Rows are points. Each copy is the shape, with its points in the same order, stretched, turned, moved and blurred by noise. Say if it was mirrored as well.
In the rows, 128 means zero.

Shape, 8 rows:
[[ 72 181]
 [174  76]
 [146  82]
 [151 141]
 [122 105]
 [ 83 150]
 [117 124]
 [173 148]]
Copy 1 (8 x 2):
[[196 153]
 [125  99]
 [138  84]
 [137 156]
 [160 107]
 [183 126]
 [156 118]
 [111 176]]
Copy 1 is: mirrored
Copy 2 (8 x 2):
[[187 139]
 [ 78 111]
 [ 85 146]
 [135  87]
 [107 158]
 [158 162]
 [124 134]
 [138  64]]
Copy 2 is: only turned
Copy 3:
[[116  65]
 [145 169]
 [127 155]
 [153 120]
 [119 129]
 [109  85]
 [126 117]
 [171 127]]
Copy 3 is: mirrored

Shape (8 x 3):
[[173 149 117]
 [180 117 175]
 [116 120 139]
 [128 111 108]
 [110 107  89]
 [111 180 164]
 [108 134 114]
 [138 116 154]]
Copy 1:
[[115  99 165]
 [150  68 113]
 [138 131 120]
 [146 128 152]
 [149 140 167]
 [ 80 144 103]
 [120 140 147]
 [144 102 120]]
Copy 1 is: only turned
Copy 2:
[[ 84 106 192]
 [136  31 148]
 [136 124 114]
 [ 88 143 119]
 [ 76 168 109]
 [196 145 183]
 [117 170 135]
 [137  92 121]]
Copy 2 is: mirrored
Copy 3, 8 rows:
[[133 144  80]
 [ 45 178 115]
 [121 129 147]
 [132  86 122]
 [155  57 122]
 [159 220 150]
 [161 115 136]
 [ 89 145 140]]
Copy 3 is: mirrored

Shape:
[[182 150 117 151]
 [163 132 174 147]
 [149 144 134 164]
 [140 159 136 126]
 [122 140 134  76]
 [119 100  98 201]
 [140 150 158 116]
 [121 145 139 113]
 [ 94  93 105  88]
 [127 111  83 179]]
Copy 1, 10 rows:
[[109  96  85  69]
 [163 101 125  75]
 [117 100 129  74]
 [144 139 106  81]
 [171 176  95 136]
 [ 54  78 182 120]
 [172 144 111  86]
 [153 152 122 106]
 [126 166 128 194]
 [ 53  92 148 124]]
Copy 1 is: mirrored
Copy 2 (10 x 4):
[[139  95 152 121]
 [132  93 103 106]
 [133 115 146 103]
 [113 118 138 144]
 [113 139 117 188]
 [183 150 177  81]
 [113 116 114 145]
 [116 134 128 153]
 [158 176 134 184]
 [174 150 182 106]]
Copy 2 is: mirrored
Copy 3 (10 x 4):
[[115 160  88 106]
 [ 65 137 104 141]
 [ 92 156 117  97]
 [112 153 135 139]
 [140 109 147 182]
 [110 124 147  21]
 [103 138 132 163]
 [118 131 148 150]
 [159  65 173 132]
 [134 124 141  37]]
Copy 3 is: only turned

Shape (9 x 6):
[[158 143 162 109 133 177]
 [161 150 128 107 122  77]
 [165  96 143 132 138  80]
 [130 166  75 111 143 136]
 [135 153 140  88 105 123]
 [ 83 126 120 121 171  81]
 [159 119 144  39 112  89]
 [122  89 146 174 130 165]
 [144 150 111 165 127 126]]
Copy 1:
[[100  79 171 148 169 155]
 [ 75 133 136  84 101 151]
 [103  99  84  87 127 136]
 [ 89 193 166 116 138 152]
 [ 74 118 156 124 112 178]
 [152 149 105 104  99 154]
 [ 51 108 143  68  94 216]
 [142  88  85 178 182 125]
 [106 146 128 142 149 109]]
Copy 1 is: mirrored
Copy 2, 9 rows:
[[ 89  80 117 127 110 102]
 [138 171 142 126  92  93]
 [129 162 157 183 116 127]
 [103 154 114  82 133  62]
 [119 128  99 118  93  98]
 [ 99 205 132 149 133 140]
 [ 98 169 104 160  69  74]
 [120  74 121 175 166 156]
 [145 121 138 109 139 112]]
Copy 2 is: only turned

Shape:
[[164 109 143 115 137 126 129  93]
 [130 209 163 145  92 205 126 109]
 [172 102  87 114 144  97 105 195]
 [168 124 160 112 120 102 153 180]
 [125 133 155 173 182 112 117 163]
 [146 113 147  84 142  80 148  97]
 [150 109 108 136  82  99 158  90]
 [140 128 128 130 163 136 172 112]
 [ 82 107 162 101 146 186 157 177]
 [180 136 141 105 105 136 152 130]
 [162 155  36 134  83  83 130 121]]
Copy 1:
[[131 125 134 154  85 108  98 139]
 [ 95 208  45 124 117 144 143 175]
 [143  66 134 191 156 104 168 135]
 [158 124 137 196 169 109 130 123]
 [120  96 153 144 149 139 151 194]
 [128 102 136 162 112  97  51 108]
 [182 116 117 109 100 102  95 109]
 [142 108 104 168  99 157  93 157]
 [100 137 133 188 117 209 145  97]
 [154 150 108 183 119 104 110 123]
 [177  85  58 107 149  85 119 143]]
Copy 1 is: mirrored
Copy 2, 11 rows:
[[118 110 103 152 108 139 169 138]
 [ 94 123 153 133  82  57 102 195]
 [160 128 188 133 150 162 109  69]
 [143 151 162  69 160 140 158  94]
 [178 138 114 121 167 120  98 119]
 [118 112 104 124 111 192 170 112]
 [104  85 122 140 158 153 188 164]
 [118 141  97 160 134 136 142 130]
 [ 97 156 125 111 156 112  88  59]
 [109 138 158 120 116 130 169 130]
 [112  89 199 180 153 170 130 155]]
Copy 2 is: only turned
Copy 3, 11 rows:
[[101 148 129 122 123 120 169 151]
 [ 89 133 147  49 156 188  98 135]
 [175  88 140 120  97  91 171 176]
 [135  95 159 101 117  68 168 130]
 [117  88 164 155 134 112 126 172]
 [121 159 119 147 120  75 151 123]
 [ 90 123  94 107  82 119 150 128]
 [108 101 101 131 152 131 154 150]
 [160  68 145 132 184 169 179  97]
 [116 122 130  77 122 109 163 142]
 [131 103  77  92  60 119  96 166]]
Copy 3 is: only turned

Shape, 14 rows:
[[162 133 120 149 159  93 128 137]
 [ 44  94  97 158 122 136 148 105]
 [133 136 130 147 130 157 127 134]
 [151 130 126 115 112 131 133 143]
 [152 142 129 137 169 138 152  70]
 [ 68 158 108 153 131 142 151 147]
 [167 120  97  32  60 100 105 114]
 [177 145 117 160 102 148 142 140]
 [175 119  98  78 135  80  52 111]
 [170 149 106 112 161 137 111 149]
 [142 159 122 153 115 136 151 117]
 [149  96 109  95 159 141 147 113]
 [159 156 175 153 160 117 134 132]
 [145 149 184 160 146 141 121  82]]
Copy 1:
[[157  83 117 135 138 130 109 139]
 [158 102 233 167 136 109 211  98]
 [111 108 137 112 134 107 119 151]
 [141 129  98 101 124 108 109 141]
 [ 85  68 164 132 131  90  82 105]
 [141  84 174 124 104 121 180 147]
 [182 173  43  73 134 103 138  83]
 [134 101  99  84 141  79  87 169]
 [162 116  78 121 180 160 145  95]
 [113 100 122  89 141 142  87 146]
 [129  82 116 105 123  85 119 146]
 [111 131 172 125 129 122  81  96]
 [115  85  88 138 114 115  88 157]
 [ 81  84 105 149 131  88 102 140]]
Copy 1 is: only turned
Copy 2 (14 x 8):
[[120 137 150 118 121  97 102  69]
 [102 134 109 157 159  78 116 225]
 [108 145 131 130 114 120 160 104]
 [118 137 116 106 129 133 150  90]
 [111  90 148 155  79  95 109  64]
 [ 89 178 142 162 152 147 112 165]
 [212  78  72  50 159 134 144  89]
 [100 137 137 132 150 119 184  51]
 [231 104 126  55 113  94 136  90]
 [160 169 131 111  85 133 137  60]
 [ 99 116 153 146 149 130 146  76]
 [134 123  78 109  72  83 121  95]
 [ 88 126 186 123  92 132 115  54]
 [ 91  88 181 136  89 117 135  71]]
Copy 2 is: mirrored
Copy 3 (14 x 8):
[[104 105 112 152  97 105  85 122]
 [139 136 113 141 203  94 147  89]
 [126 147 158 148 106 122 119 148]
 [116 134 137 160 119 144  97 157]
 [136 114 148 186  92 138 101  76]
 [141 179 127 147 147  92 116 124]
 [104  97  66 216 138 192 115 164]
 [ 87 164 168 146  81 150 104 149]
 [101  57  58 197  98 125 142 144]
 [111 127 147 186  76 114 105 164]
 [120 157 142 160  98 143  98 113]
 [123 103 156 198 138 123 104 132]
 [150 119 139 141  71 122  81 129]
 [160 118 150 136  78 148 114  99]]
Copy 3 is: mirrored

Shape:
[[114 163 148 111 100 148 137 168 171]
 [132 147 169 116 101 100 133  95 120]
 [133 174 153 117 108 147 143 161 129]
 [127  69 182 143 172  96 112 107 160]
 [126 169 129 103 116 157 148 129 152]
 [156 109 161 137 150 122  93  98 169]
 [120 105 128 154 158  94  85 115 147]
 [167  89  90 155 150 120 132 151 121]
 [146 115 148  59  76  78 122  99 110]
 [120 139 160 122  93 168 112 141 138]
 [178 126 103 106 179  97 100 150  90]
 [196 127 106 129 141  79 109 153 114]]
Copy 1:
[[102 158  92 152 155 178 114 101 127]
 [161 142 126 155 149 159  85 123 131]
 [137 135 106 139 151 173 122  96 142]
 [ 72 170 177 124  69 110 103 136 132]
 [126 149 111 156 166 164 140 120 110]
 [102 200 143 118 113 108 121 149 133]
 [ 90 168 145 100 113  83 116 135 117]
 [112  94 101  84  64  96 162 172 120]
 [169 124  93 147 123 194  62 169  88]
 [108 146 133 114 161 175 126 135 154]
 [154 123 116  70  77 105 148 139  90]
 [162 126  69  92  67 106 126 140 116]]
Copy 1 is: mirrored
Copy 2, 12 rows:
[[159  74 107 120 122 104 113  87 173]
 [114 121  88 140 153 120 119 167 153]
 [147  83 104 128  98 111 123 124 177]
 [119 132 144  86 201  90 159 120  76]
 [163 114  87 136 110 115 119  94 149]
 [123 127  97  66 171 119 143 110 101]
 [119 110 136  98 166 159 171 116  79]
 [ 93 164 161 101 103 146 177  69 104]
 [ 64 141  82 154 126 121  70 159 107]
 [166 104 113 107 114 131 116 129 152]
 [ 77 122 134 112  65 155 164 123  62]
 [ 54 110 130 104  90 150 173 104 106]]
Copy 2 is: mirrored
Copy 3, 12 rows:
[[ 63 134 141 165 156  89  81 123 145]
 [149 150 165 130 114 147  97 102 110]
 [ 89 160 148 169 134  89 108 128 121]
 [185  76 152  22  76 120 101 119 177]
 [ 93 160 115 148 176 109  94 127 107]
 [210 107 126  79 103 122  95 144 168]
 [172 103  75  71  91 129 132 111 192]
 [163 110  93  86 146 131 200 155 184]
 [125 192 187 116 126 221  89 132 108]
 [103 107 150 165 132 115  79 150 113]
 [173 204  81  80  86 137 173 175 178]
 [191 179 108 113 104 144 181 162 207]]
Copy 3 is: only turned
Copy 4:
[[138 113 104  73 110 111 172 123 118]
 [144 132 170 137 147 166 143  97 161]
 [134 100 114 102 143 155 164 117 111]
 [144 202  86 164 151  90  79 147 198]
 [ 99  87 143  98 121 119 169 126 124]
 [125 147  93 163 133 107 131 108 193]
 [152 175  80 153 131  92  96 108 135]
 [154 107  70 133 157  92  55 107 111]
 [147 122 174 133  87 175 118 117 175]
 [157 110 116 115 128 130 171 130 121]
 [ 96 143  53 168 133 162  83 111 107]
 [130 118  66 146 135 159  75  64 128]]
Copy 4 is: only turned
